Each row is a point. Each copy is the shape, with its points in the same order, turned, moved and blurred by noise. Some copies are also mirrored. Which?

Shape, 7 rows:
[[-0.09  0.20 -0.33]
 [-0.18 -0.61  0.24]
 [-0.27  0.46 -0.37]
 [-0.44 -0.56  0.51]
 [-0.56 -0.59  0.44]
 [ 0.10  0.60 -0.03]
 [ 0.13  0.31 -0.33]]
Copy 1 (7 x 3):
[[ 0.05  0.30 -0.23]
 [ 0.21 -0.53  0.30]
 [-0.16  0.54 -0.22]
 [ 0.00 -0.55  0.60]
 [-0.10 -0.59  0.55]
 [ 0.24  0.74  0.04]
 [ 0.29  0.43 -0.24]]
Copy 1 is: only turned
Copy 2 (7 x 3):
[[-0.04 -0.04 -0.55]
 [-0.29 -0.17  0.33]
 [ 0.16  0.06 -0.74]
 [-0.04 -0.11  0.54]
 [ 0.06 -0.20  0.61]
 [ 0.03  0.60 -0.56]
 [-0.18  0.19 -0.75]]
Copy 2 is: mirrored

Shape (8 x 4):
[[-0.58 -0.31 -0.73  0.44]
 [ 0.44 -0.17  0.15 -0.25]
 [ 0.09  0.44 -0.49  0.16]
 [ 0.07 -0.17  0.61 -0.38]
 [ 0.20  0.06  0.59 -0.43]
 [-0.19 -0.62  0.32  0.26]
 [ 0.65 -0.03  0.22 -0.13]
 [ 0.41  0.40 -0.13  0.35]]
Copy 1, 8 rows:
[[-0.89 -0.30 -0.13  0.50]
 [ 0.31 -0.24 -0.14 -0.38]
 [-0.27  0.33 -0.56  0.09]
 [ 0.53 -0.24  0.46 -0.32]
 [ 0.61 -0.02  0.33 -0.40]
 [ 0.05 -0.76  0.27  0.32]
 [ 0.48 -0.18 -0.33 -0.39]
 [ 0.27  0.18 -0.62  0.15]]
Copy 1 is: only turned
Copy 2, 8 rows:
[[-0.81 -0.56 -0.39  0.23]
 [ 0.49 -0.04  0.21  0.27]
 [-0.03  0.06 -0.76  0.21]
 [ 0.33  0.04  0.54 -0.27]
 [ 0.58  0.22  0.33 -0.25]
 [-0.28 -0.15  0.70  0.14]
 [ 0.60  0.16  0.23  0.40]
 [ 0.10  0.46 -0.33  0.44]]
Copy 2 is: only turned

Shape (11 x 8):
[[-0.55 -0.28 -0.11 -0.18  0.52  0.38 -0.43  0.16]
 [ 0.55  0.16  0.13  0.12  0.57 -0.18 -0.14  0.10]
 [-0.33 -0.50 -0.14  0.00 -0.41  0.54 -0.63  0.40]
 [ 0.02  0.43 -0.34  0.20  0.63 -0.53  0.07  0.27]
 [-0.22  0.07  0.38  0.23 -0.39 -0.24  0.36 -0.55]
 [ 0.15  0.48  0.09 -0.10  0.50 -0.19  0.12 -0.22]
 [-0.33 -0.10  0.03 -0.18 -0.22  0.77 -0.80  0.15]
 [ 0.39  0.62 -0.24  0.40  0.37  0.18  0.33 -0.13]
 [-0.08 -0.35  0.50  0.00 -0.19 -0.11  1.24 -0.63]
 [ 0.07  0.25  0.15  0.68  0.56 -0.06 -0.04 -0.11]
 [-0.22 -0.63 -0.30 -0.14 -0.29  0.50 -0.53 -0.49]]
Copy 1, 11 rows:
[[-0.54 -0.59  0.08 -0.34  0.26 -0.04 -0.28  0.33]
 [ 0.43  0.06  0.62  0.03  0.67  0.09 -0.16  0.26]
 [-0.01 -0.61 -0.13 -0.31 -0.68 -0.02 -0.22  0.43]
 [ 0.13  0.26 -0.02  0.23  0.97 -0.18 -0.12  0.39]
 [-0.09  0.18  0.33  0.38 -0.03 -0.15  0.39 -0.65]
 [ 0.06  0.28  0.42 -0.13  0.84 -0.10  0.05 -0.10]
 [-0.20 -0.31  0.21 -0.79 -0.52  0.04 -0.25  0.31]
 [ 0.28  0.52  0.13 -0.06  0.69  0.48  0.31  0.15]
 [ 0.00 -0.38  0.39  0.51  0.35  0.07  1.09 -1.01]
 [-0.16  0.30  0.44  0.37  0.52  0.38 -0.04  0.28]
 [-0.07 -0.61 -0.03 -0.36 -0.44  0.31 -0.45 -0.33]]
Copy 1 is: only turned
Copy 2, 11 rows:
[[-0.41 -0.09 -0.47 -0.11  0.39  0.29 -0.10 -0.25]
 [ 0.72 -0.04 -0.20 -0.41  0.16 -0.39  0.07 -0.15]
 [-0.34 -0.61 -0.41  0.16 -0.21  0.67 -0.17  0.20]
 [ 0.26  0.18 -0.32 -0.12  0.45 -0.89  0.23  0.20]
 [-0.15  0.50  0.57  0.14 -0.60 -0.18  0.23 -0.18]
 [ 0.34  0.59 -0.18 -0.31  0.12 -0.45  0.13 -0.24]
 [-0.07 -0.07 -0.64  0.20 -0.08  0.73 -0.35 -0.01]
 [ 0.71  0.46 -0.33  0.12  0.06 -0.22  0.74  0.04]
 [-0.34  0.52  1.04 -0.42 -0.45 -0.12  0.81 -0.17]
 [ 0.49  0.10  0.02  0.27  0.34 -0.34  0.25 -0.32]
 [-0.55 -0.28 -0.44  0.09 -0.58  0.42  0.11 -0.49]]
Copy 2 is: only turned
